Each row is a point. Each copy is the shape, with its points in the same order, stretched, turned, moved and blurred by noise. Is it also mirrored, or only turned?
(in the rows, 128 means zero)

Shape, 9 rows:
[[161 122 166]
 [125 129 120]
 [ 84 137 156]
 [118 171 170]
 [173  75 109]
 [ 99 142  55]
 [ 87 177 117]
 [216 198 161]
 [ 93 130  76]]
Copy 1 (9 x 3):
[[156  96 166]
 [120  99 111]
 [ 80  88 164]
 [105 130 170]
 [174  54 103]
 [ 80 103  54]
 [ 62 129 116]
 [189 186 159]
 [ 81  86  78]]
Copy 1 is: only turned
Copy 2:
[[150 124 143]
 [104 140 114]
 [ 83 144 164]
 [123 173 170]
 [134  84  81]
 [ 67 165  68]
 [ 78 189 132]
 [213 192 129]
 [ 59 151  83]]
Copy 2 is: only turned
Copy 3, 9 rows:
[[140 117 188]
 [118 134 130]
 [ 75 137 149]
 [100 162 173]
 [184  75 133]
 [123 141  58]
 [ 90 173 111]
 [187 200 196]
 [109 130  76]]
Copy 3 is: only turned

Shape, 10 rows:
[[ 82 136 204  79]
 [156  51 103 145]
 [114  88 100 132]
 [143 163 146 145]
 [136 168 212 110]
 [136 104 151 172]
 [172 215 184 156]
 [ 95  79  92 137]
 [122  98 106 106]
 [149 149 186  99]]
Copy 1:
[[121 158 194  37]
 [136  54 109 138]
 [ 99  94 117 115]
 [134 172 150 129]
 [150 192 200  72]
 [125 118 165 138]
 [173 230 175 138]
 [ 77  77 110 125]
 [109 111 114 104]
 [158 171 171  77]]
Copy 1 is: only turned
Copy 2:
[[111 142 205 145]
 [162  67  69 123]
 [141 113  86 141]
 [105 149 123  66]
 [ 99 137 195  75]
 [ 91  76 115  94]
 [ 77 165 147   9]
 [142 101  84 162]
 [162 124 103 131]
 [134 135 173  80]]
Copy 2 is: mirrored
Copy 3 (10 x 4):
[[ 45 149 190  88]
 [139  22 155 127]
 [102  63 120 110]
 [131 140 155 142]
 [ 92 180 205 108]
 [111  86 184 160]
 [145 194 177 165]
 [ 93  53 120 136]
 [100  76 122 104]
 [123 153 197 109]]
Copy 3 is: only turned
Copy 4:
[[ 68 164 166  67]
 [104  72  46  98]
 [127  84  97  93]
 [126 161 114 138]
 [ 73 200 140 110]
 [ 92 111 100 146]
 [121 221 119 171]
 [129  66 107  90]
 [131 103  93  74]
 [ 85 190 110  93]]
Copy 4 is: mirrored

Shape:
[[176 145  82  79]
 [133  58 172 147]
 [139 211  88  81]
 [135 180  78  96]
 [169 157 145 116]
 [ 91 106 190 134]
 [112 100 147 188]
 [151 118 103  79]]
Copy 1 (8 x 4):
[[162 126 121  80]
 [ 82  60 167 146]
 [175 187 128 107]
 [149 167 113 110]
 [167 115 155 135]
 [ 81 117 191 166]
 [ 84  96 129 180]
 [132 118 139  81]]
Copy 1 is: only turned
Copy 2:
[[192 125  91  68]
 [ 57  90 170 115]
 [191 196  50  65]
 [172 173  63  92]
 [148 170 138  74]
 [ 32 145 135  90]
 [ 78 137 153 158]
 [143 108  96  68]]
Copy 2 is: only turned

Shape, 9 rows:
[[ 90 123 161 145  75  88]
 [111 152 144 125 100 155]
 [119 110  81  29  72 118]
 [108 113 152 150 118 143]
 [107 123 112 176 129 105]
 [114 100 158 173 121 169]
 [ 96 132 102  75 110  91]
 [146 122 160 151 126 120]
 [ 96 113 145  69 129 109]]
Copy 1:
[[102 116 149 145 105  82]
 [102 105 155  90 119 130]
 [124  83  78  59 194  53]
 [131  96 146 134 103 125]
 [111 113 111 179 119 130]
 [150  90 158 135  81 155]
 [ 96 100 109 121 184  77]
 [149 142 153 141 118 129]
 [131  85 152 120 184  81]]
Copy 1 is: only turned
Copy 2 (9 x 6):
[[ 86 126 119 128  67  92]
 [ 98 150 127 145  99 153]
 [136 125  37  81 120 156]
 [107 118 157 139  93 134]
 [121 114 138 163 116  94]
 [117 112 182 155  78 148]
 [102 124  73 104 140 115]
 [120 147 164 122 108 116]
 [ 88 116 113  81 135 134]]
Copy 2 is: only turned
Copy 3 (9 x 6):
[[147 130  96 125 108  59]
 [107 138 122 107  86 116]
 [ 83  48  96   7 133 123]
 [145 146 112 136 110 122]
 [128 102 110 179 114 114]
 [160 170 127 155 106 142]
 [ 77  75  94  75 139  97]
 [136 135 166 148 125 113]
 [ 88 133 105  77 163 104]]
Copy 3 is: mirrored
Copy 4 (9 x 6):
[[100 152 134 120  79  86]
 [117 163 152 145  98 156]
 [134 212 122  35 122 154]
 [ 95 126 130 137 117 143]
 [126 138  84 152 121 115]
 [ 80 110 122 152 107 163]
 [132 188 119  90 142 114]
 [128 106 138 130 116 136]
 [102 158 145  82 162 128]]
Copy 4 is: only turned
